Each row of a before or after table is a point. The points were changed in one or more steps. Then noise was added and the rows were shuffled. The steps act on columns, c1 being the first. What was done? A step turns or swaps two columns, mirrors them in a line or flattens them onto one, adds a multiple of one to another, or multiplies or shifts one. Angles are multiples of 10 degrees, from the lower column toward the higher: turns from -170 to 170, lines from 10 to 170 but not 90. Use the fewest steps. Two steps may share a column if one is a turn and the other turns, adds or multiplies; they go together, in the order done. Otherwise the lowest column goes first.
In the rows, zero is written as 128.

Before, 9 rows:
[[103 188 168]
 [171 101 108]
 [109 189 180]
 [164 122 120]
 [132  75 124]
 [184 102 114]
 [ 90 163 168]
 [171  72 147]
 [157  96 197]]
After:
[[119 135  71]
 [ 48  69 144]
 [144 148 104]
 [ 84 145  84]
 [104  79  71]
 [ 62  62 161]
 [113 137 128]
 [125 151 106]
 [ 56  68 175]]
Steps: shift c1 by -50; turn c2 and c3 by 110 degrees

Before (8 x 8):
[[152 160 107 134 162  62  89 135]
 [102 161 117  80 120 127 182 178]
 [127 228 145 150 112 157 106  96]
 [ 92 197 142 159 151 186 146 182]
 [ 58 139 104 118  94 153 149 153]
 [178 154 159 145 206 105  91  78]
 [ 83 161  95 149  89 129 205 155]
 [188 144  70 117 183 103 101 108]]
After, 8 rows:
[[102 196 104 117  84 130 148 153]
 [211 128 145 115 188 111 101 108]
 [125 193 130 150  97 152 206 155]
 [ 95 179 180 157 107  70 146 183]
 [133  89 179 146 202  96  90  78]
 [160 141 158 135 195 157  92 135]
 [118 166 143  78 120 133 179 178]
 [114 168 220 149  96 117 106  98]]
Steps: turn c1 and c3 by 50 degrees; turn c2 and c3 by 60 degrees; mirror c5 and c6 in the line at 160 degrees

Before:
[[120 164 147 156 189  72 128 123  83  74 181  98 156 146]
 [ 38 163 142 134 174 185 173 126 113 141 148 210  95 131]
 [112 124 166  48 133 158 168 138 131 126 127 134 115 172]
 [ 47 134 172  79  97 141  68 157  70 159 141 114  59 169]
 [ 86 162 110  50  66 163 141 164 107 171 199 170 101 112]
 [111 174 142 117 158 150  72 129 166 213 147 182 158 131]
 [170  92 183 114  86  54  98 127  67 161 164 110  83 119]
 [168 181 109 138 155 161  95 119 109  93 114 173 196  38]
 [117 199 142 154  84 190  83 147 116 102 197 108  64  79]
 [ 60 140 102 142 124 107 120  68 123 107 113 145  78 120]
 [174 162 108 175  68 149 142 113  80 112 136  69 200  92]
 [ 91 104 152 134  97 122 144  97 113  97 222 198 117 173]
 [ 81  83 123 147 170 111 145 151 155 148 186 184 200 108]]
After:
[[156 124 175  78  93 146  67  47  68 140 147 142 123 166]
 [109 116 106 173  68 132 141 176  80 100 135 195 125  92]
 [129 135 153 155 190  67 130 117  86  57 188 172 137 146]
 [126  84 181 119  82  67  91 163  66 146 165 115 141 116]
 [141 174 141 156  88 198  86 116 113  94 192 191 114  78]
 [119 198 113 143 157 148  92 172 105  95 122 124 129  39]
 [164 180 111  51  62 165 136  87 105 162 195 116 121 112]
 [127 208 141 135 182 186 173  45 114 143 149  87 120 129]
 [ 69 153 106 138 125 116 119  65 123 107 113 119 130 118]
 [151 136 121 146 173  99 149  79 156 160 182  58 132 109]
 [127 201 143 116 158 143  65 110 165 225 147 114 126 130]
 [138 131 166  51 140 160 164 115 131 134 135 123 123 170]
 [ 93 153 148 129  99 132 149  90 119  93 226  59 131 177]]
Steps: swap c1 and c8; mirror c2 and c12 in the line at 20 degrees; flatten c6 and c13 onto the line at 170 degrees; add 0.3 times c9 to c10
